Every row gives one point. Examples show where two turns around zero, p and q, send a point. Where does a point land after both, in the order given? Backwards means that the second turn is done in reverse. Each puzzle has new turns, and all numbers are rounded.
In the rows, 128 means zero.

Turn p:
[121 148] -> [141 145]
[118  63] -> [ 68 100]
[146 129] -> [139 114]
[127 172] -> [164 153]
Turn q:
[127 123] -> [123 126]
[ 69 125] -> [ 93 175]
[132 145] -> [144 134]
[184 119] -> [152  76]
Where do these land?
p, then q: [ 98 177] -> [185 137]
q, then p: [151 115] -> [107 112]
q, then p: [135  92] -> [ 92 135]

Turn p:
[ 72 163 123] -> [ 62 129 120]
[132 117 110] -> [138 141 114]
[165  75 153] -> [190  97 121]
[143 156 126] -> [123 144 155]
Turn q:
[167 126 154] -> [167 104 140]
[108 140 134] -> [116 143 143]
[ 69  93 101] -> [ 56 126 111]
[168 154 123] -> [174 140 119]
Where do these land?
p, then q: [148 208  98] -> [131 172 204]
p, then q backwards: [123  88 102] -> [156 132  89]
q, then p backwards: [115 131 131] -> [126 141 126]
p, then q: [112 101 155] -> [114  99 102]
q, then p backwards: [143 112 155] -> [138 122 161]

Turn p:
[ 99 124 102  84] -> [153 118 159  86]
[123 158 158 183] -> [ 78 166 107 150]
[141 146 119 102] -> [160 142 134 126]
[137  81 103 179] -> [100  81  78 124]
[141 131 158  91] -> [151 132 162 155]
Turn q:
[171 169  97 164] -> [175 147 113  73]
[129 116 154 177] -> [156 100  90 144]
[117 115 187  76] -> [120 116 179 189]
[ 67 145 108 147] -> [101 169  81 143]
[139 103 125 114] -> [114 106 143 122]
[115 105 100  99] -> [ 83 127 140 116]
[159 144 124 118] -> [148 132 151 108]
Where do these land?
q, then p: [123 131 155 163] -> [137 115  86 128]
p, then q: [119 101 162  97] -> [145  92 119 163]
q, then p: [137 172  80 156] -> [189 161 136 111]
q, then p backwards: [133  76 136 124] -> [119  77 136 139]
q, then p backwards: [152 112 150  84] -> [106 104 161  95]
q, then p: [104 176  85 144] -> [164 180 127  97]

Turn p:
[101 144 118 180  65 101] -> [177 128 143 164 190 101]
[151  69 117 112 175  88] -> [ 97  83  71 150  95 149]
[132 143 108 163 107 194] -> [159 170 154 107 156 173]
[160 123 159 109 183 130] -> [ 71 109 116  95 106 139]
[138 156 107 101 128  83] -> [151  99 109 111 109  86]
[103 126 125 131 147 163] -> [117 171 124 125 125 142]
[130 143 147 104  70 160] -> [151 137 197 130 116 125]
[109 120 143 124 150 104] -> [101 127 109 142 125 107]
Turn q:
[134 130 167 115 139 122] -> [121 125 132  93 150 138]
[ 99 104 144  76 114 150] -> [103 108 137 134 132 190]
[163  81 130  82 178 101] -> [ 79  73  83  91 127 121]
[149  83 113 151 139 122] -> [ 93 116 131 130 104  91]
[161 122 141 113 153 151] -> [124  85 135 114 149 117]
[140 129 120 112 135 104] -> [130 120 102 113 118 128]
[124 131 147 178 122 109] -> [126 171 146 114 128  98]
[121 176  94 165  70 135] -> [192 166 150 162  96 122]
[ 60 195  95 160 102 159] -> [183 188 137 202 148 146]
Where do these land?
p, then q backwards: [133  86 128  64  90  79] -> [167 102  54 130  99 163]
p, then q backwards: [136 107 115 160 127 151] -> [ 96 145 139 101 125 136]
p, then q: [ 89 133 108 117 186 138] -> [177 144  96 164 112 145]
p, then q: [107 138 119 161 112 150] -> [150 117 118 120 163 106]
p, then q backwards: [148 136 105  84 113 146] -> [156 133 124 124  78 116]
p, then q: [122 134 219 157 125 151] -> [ 93 174 122 119 202 155]
q, then p: [139 150 106 146 109 153] -> [120  92 138 123 156 139]
q, then p backwards: [151 141 123 136 161  58] -> [113 172  95 121 182 105]

Turn p:
[143  89  93 163 134 125] -> [145  96 130  97  97 159]
[158 102 139 126  94 113] -> [111 106 159 102 117 104]
[127 121  96  96 131 164] -> [160 146 150 115 158 149]
[144 163 147 111 133 112] -> [131 135 113 143 139  85]
[109 131 161 139 151 130] -> [113 153 114 151 105 130]
[121 123 148 140 142 124] -> [119 137 121 139 106 129]
[ 74 135 125 121 118 104] -> [106 112 130 175 146 149]
[147 159 114 128 121 150] -> [139 137 107 104 156 119]
Turn q:
[132 109 158 136 102 127] -> [103 116 158 130 146 128]
[118 106 124 155 140 166] -> [147  93 133 115 130 161]
[120 153 162 100 131 117] -> [124 143 122 116 155  88]
[172 123 169 108 143 129] -> [133 109 160 125 122  75]
[143 146 121 158 120 105] -> [140 155 147 156 127 138]
[125 148  90 113 127 133] -> [133 153 104 115 103 137]
[137 129 109 115 131 146] -> [133 127 122 110 104 130]
[125 126 140 109 132 132] -> [122 121 122 117 132 111]
[ 81 113  78 158 125  96] -> [118 138  85 169 131 184]
Where do these land?
p, then q: [132 116 141 134 118 106] -> [105 122 128 138 143 136]
q, then p: [131 149 127 100 164 120] -> [147  85 126 126 133 110]
q, then p: [138 129 116 225 111 112] -> [101 190  84  75  97 127]
q, then p: [104 114 166 121 152 181] -> [171 138 182 138 102 124]
p, then q backwards: [106 117 113 124 115 123] -> [122 110 134 151 119 131]
p, then q: [131 133 118 118 125 122] -> [133 118 131 138 124 121]
p, then q backwards: [115 130 142 100 117 142] -> [130 143 146 139 106 111]
q, then p: [150 117 115 122 139 129] -> [109 112 140 116 130 124]
p, then q: [145 146 115 108 111 118] -> [133 113 119 155 122 106]

Turn p:
[129 107 138 113 149 128 155 133] -> [121 123 126 104 126 153 139 105]
[125 184  87 155 125 151 140 175] -> [132 103 152 175 160 148 157 180]
[193 151 131 139 141 143 123 124] -> [191 106 129 136 104 136 135 138]
[ 80 148 118 157  80  71  96 164] -> [ 73 135 161 143 144 102  75 186]
[132 136 166 137 137 139 139 148] -> [152 131 146 110 153 149 120 125]
[167  94 128 142 162 132 140  96] -> [155  93  90 101 107 129 133 102]
[ 89 122 102 117  70 143 110 107] -> [ 92 151 135 166 136  72 134 114]
[102 109 144  89 153 113 111 116] -> [106 170 103 112 114 146 115 110]
[125 114 103 118  87 142 103 141] -> [110 127 144 175 121 108 117 112]
[127 118 161 102 146  85 155 105] -> [118 148 128  65 102 137 130 123]
[140 125 130 139 158 160 135 100] -> [159 120  93 122 138 129 149 113]
Turn q:
[121 161  84 145 160 146 102 117] -> [117  98 164  96 132 126  84 141]
[ 87 118 105 130 101 162 166  98] -> [144  99 151 174  79 135 128 147]
[116 179 120 132 114 140  96 129] -> [123 136 137  89  97 105  99 141]
[121  87 158  71 159 112 135  85] -> [106  74  81 141 143 132 183 130]
[103  95 128 157 107 120 102 152] -> [151 150 141 152 150  85 127 143]
[159  95 148 163 115 167 156 152] -> [120 163 158 175 130 135 135  80]
[152 128 125 115 136  87 128 107] -> [122 121  87 121 150 150 119 136]
[181 137 131 123  92  99 138 156] -> [150 175  90 122 132 149 111  97]
[121  98 133 125 139 142 135 161] -> [145 129 150 138 145 120 156 108]
[121 182 147 119 157 106 123 124] -> [103 134 122  73 123 144 137 154]
Where do these land?
q, then p backwards: [141 132 150 150 154 122 143 146] -> [ 97 137 141 106 130 136 147 146]
q, then p backwards: [122 116 148 129 153 135 101 132] -> [104 124 123 141 106 131 152 117]
q, then p: [159 124 146 131 109 165 152 107] -> [125 131 119 132 157  73 134 132]
q, then p: [159 129 115 126  54 126 147 134] -> [161 111 129 170 110  78 130 160]
p, then q: [ 78 135 122  87 136 117 146 128] -> [135 119 157 106  84 141 148 158]
p, then q: [154 117 145 136 166 103 142 103] -> [160 100 100 129 114 125 121  92]
p, then q: [ 31 128 102 118 104 105 117 128] -> [147 124 173  84 126 119 152 208]
p, then q: [128 161 140 140 167 116  86 128] -> [148 138 151  92 135 117  94  93]
q, then p: [157 118 150 124 142 108 118 137] -> [120 135  99 126 127 139 158 142]
q, then p backwards: [151 121  61 140  93 184 128 138] -> [184  87 158 127  91 138  85 154]

Turn p:
[147 161  81 136 152  91  90 119 177] -> [189 131 107  77  84 138 121 154 133]
[ 81  89 119 187 147 108 166 145 126] -> [ 85 203 134 101 150 148 121 133 105]
[165 117 131 132  91 165  88 149 164] -> [155  84 134 100 129 112 159  81 102]
[ 92  72 150  96 130 131  85 111 141] -> [126 116  97 123 162 174 119  76 160]
[ 94 118 170 112 153 149 111 123 152] -> [141 141 103 133 171 127 143 102 167]
[100 163 137 166  93 100 146 146 107] -> [ 79 160 142 120  86  95 130 128 136]
[154 112 176 109  78 172 167 121 119] -> [101  83 183 156 168 101 143 106 130]
[176 138 161 155 171 143 130  99 106] -> [166 137 135 157 155  83  82 134 109]
[ 99 159  81  99  92 152 120 146 105] -> [114 116 126 161  73 153 179 126 128]
[172 143 123 116 149 129 147 161  94] -> [122 106 112 153 129 101 125 170  90]
[128 136  80 100 152  69 157  88 118] -> [131 130 134 129 102 175  86 196 149]
Turn q:
[148 134 176 108 129 113 112  59 153] -> [108 140 102  97 162 134 196 101 112]
[ 79 150 118 216 153 145 166 151 130] -> [ 86 122 206 146 134  77  93 164 139]
[101  89  74  97 113  72 129 130 113] -> [182 102  97 137 160 153 101 177 110]
[138 106 111  84 126 125 138 158 182] -> [175 106  98 113 140 109 106  94 155]
[150  62 125  85  93 116  87 161 149] -> [161 111  77 109 139 176  80  82 121]
[143 134 131 108 116 172 108  87 113] -> [139 137 145 134 110 159 174  98 113]
[127 173 140 169 108 138 157 140 114] -> [ 94 130 165 112  97 119 132 157 156]
[171 118 112 130 141 126 120 135 128] -> [119 115 103 159 123 138 127 112 146]
[116 186 160 127 150 125  92  91 116] -> [107 198 135 126 136 125 176 136 121]
[108 126 133 156 150 149 173 167  81] -> [109 115 154 146  77  92  96 158 106]
Where do these land?
p, then q backwards: [189 111  62 153 119 189 174 124 122] -> [ 56  95 108 130 127 170 134  69  73]
p, then q: [127 187 130 102 123 112 121 151 126] -> [142  91 121 103 144 135  94 147 159]
p, then q backwards: [183  84 130 150 123 134 116  81 153] -> [ 75  77 113 123  97 154 123 140 160]
p, then q: [177  88  92 124  75 150 159 105  96] -> [ 82 133 143 112  99 148 112 107  47]
p, then q: [110 172 139 144 145 114 167 118 127] -> [116 155 119  98 132 107 106 143 170]
q, then p: [ 93 105 187 139  90 138  85 128 133] -> [142 111 103 203 123 132 133 117 171]
p, then q: [ 96 141 124 126 148  94 150 166 131] -> [170 140 142 122 120 104 102 152 154]
q, then p: [151 164 112 124 186 100 112 180  54] -> [112 161 134  87  39  99 165 111  93]
q, then p backwards: [109 128 138 113 137 102 126 133 153] -> [136 123 152 141 156 121 124 138 146]
q, then p: [ 80 133 172  89 151 137 131 129 151] -> [123  98 113 150  98 119  87 173 153]
q, then p backwards: [161  82 122 160 108 144  86 116 154] -> [108  60 140 104 101 142 113 106 114]
p, then q: [ 61 143 127 113 132 121 109 104 137] -> [142 121 167 112 146 116 152 104 177]
